Each row is a point. Any point is a mix of the corners, with weights that add up to 1. It lies inside the corners' shape when no weight is negative. Say inside or outside, and name the corners with a negative weight.
In the rows, zero is written as 128.

Corners:
(1): [160 120]
(2): [ 65 141]
(3): [170  92]
Points:
[134 132] -> outside (3)
[ 99 131] -> inside
[174 102] -> outside (2)
[139 111] -> inside
[145 120] -> inside
[130 133] -> outside (3)
[161 109] -> inside
[177  95] -> outside (2)
[173 106] -> outside (2)

Corners:
(1): [ 82 168 159 121 117 129 159 118]
(2): [ 89 192  62 112 136 105 145 158]
(3): [154 126 180 151 192 150 149 106]
(4): [132 130 125 105  62 173 112 192]
(5): [ 83 121 174 112 102 107 113 131]
(6): [144 150 114 147 123 123 159 133]
(7): [ 93 147  88 137  60 166 126 127]
(8): [129 176  72 103 103 154 130 111]
(9): [158  97 179 102 168 194 181 125]
Points:
[114 153 127 128 124 138 148 121] -> outside (4)
[103 163 130 127 103 138 144 146] -> outside (5, 8, 9)
[132 141 143 128 148 145 142 120] -> inside
[127 130 159 115 142 161 163 125] -> inside

Corners:
(1): [117 161 121 136 147 137 116 130 136 139 163 140  81 178]
(2): [120  70 164 118 145 180 137  98  75 180 157 101 181  79]
(3): [105 157  96 143  93 101 174 128 171 134 124 131  90 132]
(4): [159 168 112 120 137 145 141 160 156 122 115  72  98  91]
(5): [ 98 123 138 105  80 150 115 148 132 140 112  66 110 103]
(6): [152 155 102 104 162 148 116  42 151  82 142 150 110 158]
(7): [107 132 194 117 153 128 133 152 168  92 131 118 139 127]
(8): [106 132 166 185  97 107  98 148 140  99  90 146 138 108]
(9): [199 158 116 122 123 136  94 136 155 138 106 155 164 140]
(10): [170 126 103 121 186 140  53  93 155 149 143 151 249  85]
(11): [143 110 112 158 119 101 158 119  30 135 149 154 150 113]
(12): [176 157 107 123 135 100 140 119 147 134  97  86 104 148]
(13): [115 145 109 112 152 104 132 138 158 144  91 135 118 120]
(14): [103 135 124 109 167 188 129 142 135 150 143  91 186 137]
(15): [141  72 111 144 124 158 154 147  77 100 148 129 106 177]
Points:
[143 140 130 123 136 126 113 120 135 134 118 123 130 118] -> outside (3, 14, 15)
[111 125 135 137 115 135 138 138 121 122 127 110 105 134] -> outside (9, 10)
[149 137 128 133 149 142 119 121 121 127 139 134 148 135] -> outside (3, 5, 13)
[125 133 121 132 132 133 135 128 132 131 129 117 131 121] -> outside (9)
[132 126 128 128 131 141 127 130 117 133 132 122 142 117] -> outside (12)
[140 136 125 131 138 128 125 123 124 127 133 134 138 129] -> inside
